Each row of a before or after table is a point. One or more steps were done to the points. Then noise was added and the rows were shuffled. The steps act on columns, c1 being the first. Name the steps. A step turns or swaps two columns, mirrors them in a line or flattens them onto one, adds a multiple of one to another, or multiplies or shifts one. Angles are multiples of 10 degrees, from the lower column toward the higher: turns from -170 to 170, lines from 10 to 170 but not 90. Use the fewest steps. Two steps may share a column if one is a turn and the other turns, adds or multiplies; they go together, in the order done. Otherwise the lowest column goes first.

Before, 12 rows:
[[-22  23 -15]
 [-44  46 -28]
 [-16  25 -43]
 [ 24 -35  21]
 [ 32 -25  17]
 [ 16 -13 -55]
 [ 13 -26  -6]
 [ 20 -29 -62]
 [-33  11  32]
 [ -2  11  28]
 [-11  89 -36]
 [-12  12  22]]
After (12 x 3):
[[-60 -14  96]
 [-33  53  17]
 [-17  -3 -29]
 [-51 -28  -5]
 [-38  19 -19]
 [-62 -24  -2]
 [-26  -3 -42]
 [-65  23  43]
 [-94   1  52]
 [-83 -34  -5]
 [-73   1  26]
 [-30  67   7]]
Steps: shift c1 by -50; turn c2 and c3 by 120 degrees

Before (14 x 8):
[[-26 -29  10   0 -17 -23  19  34]
 [-24  -9  -5  -8   1   0  42  11]
 [ 40  53 -55  58 -26  49  11  27]
 [ 41  13 -24  36 -33  22  40  -2]
 [  1   8 -40  17  21 -47  -9   5]
 [ 13 -17 -59  24 -43  32  27  30]
 [-29 -21 -10   2   5  -7  27  29]
 [-21   0  -7  -2   8 -17 -33  19]
 [ -1 -33  -8  -3  -4 -21 -17 -13]
 [-12  -7 -15 -25   1 -24 -33  14]
 [ 55  40 -54  49 -61   1  27  42]
 [ 29   9 -41  95 -42  29  23  28]
 [ -9  -4  21   0 -11 -12  -5  15]
 [  9 -42  12 -22  38 -21  -5  38]]
After, 14 rows:
[[-62  53  19  60 -25 -12  57  26]
 [ 29   6  28  16  22  38  28   6]
 [-40   9   1  96 -41  -3  46  26]
 [ 28  -1  34  -2   6  -1  -9  19]
 [ 26 -20 -19   0   1 -14  23  30]
 [ 14 -33  19  -2  -3  15  -1 -11]
 [ 25  -6  36 -27   2  10  -4  15]
 [-44  40   2  49 -62  34  57  43]
 [-30 -17   6  24 -40 -18  65  29]
 [  6 -43  -3 -22  39  21 -13  35]
 [ 15  -2  -6   0 -11   2 -21  15]
 [ 35 -31 -23   1 -19   0   1  36]
 [-47  13 -21  36 -32  10  42  -3]
 [ 17  -9 -36  -9  -1 -12  27  10]]
Steps: turn c1 and c6 by 140 degrees; mirror c3 and c7 in the line at 120 degrees

Before:
[[-22 -14 -35  10  35  15 -83  29 -24  -9  61]
 [ 34 -19 -35  29  46  -4 -19 -26  29 -26  46]
 [ -4 -13  63 -34  11   1  19 -13 -41  18 -24]
 [  9  -9 -19  48  20  63 -34 -26  46 -25   0]
 [-21  41 -71 -13  32  18 -16  19  29  -5  33]
 [-19  45  30  14  15 -16  -9   2 -69 -18 -31]
 [-31  -2  39  24 -38  -8  38 -26 -20 -25  10]
 [ 43  44   0  -3  18  27 -45 -35  19 -28  68]
 [ -3  14  15   5 -41 -36 -22 -20  -6  24 -30]
 [ 27   5  27   7 -41  22  25  -9 -83  23  -5]
 [ 18   4  65 -19 -58 -15  24  39 -37 -29 -42]
 [  6  28 -25  56  61  20 -46  34  47  21  72]
 [ 40  19  19  -8  -8 -35  17  14 -90  -9 -25]]
After (13 x 11):
[[-22  40  70  -2  32  19  -4  24  26  -1  32]
 [ 25   2 -73  13 -40  21   7  -7  45  17  -8]
 [ 40  18 -75  -4 -10 -32  -8  14  56  -7 -25]
 [  0  14 -16   5 -42 -33 -21 -19  -6  22 -31]
 [ 17   2 -74 -10 -58 -17  10  38 -14 -22 -40]
 [  8  29  50  74  61  19 -50  34 -19   0  73]
 [ 45  45   9 -31  18  25 -76 -38 -14 -27  66]
 [-23 -12   9  18  36  13 -68  30  43 -12  62]
 [ -5 -14 -73 -33  11  -2  22 -16 -10  31 -23]
 [-20  43 -68  11  12 -14   5   0  32 -20 -28]
 [ 33 -20  48   4  45  -4 -45 -28  -1 -32  44]
 [-36  -2 -43  -2 -40  -7  59 -26  -8 -32  10]
 [ 11 -11  44  21  21  62 -40 -25 -23 -38   0]]
Steps: add -0.7 times c1 to c7; turn c3 and c9 by -140 degrees; turn c4 and c10 by -20 degrees; add 0.5 times c8 to c4
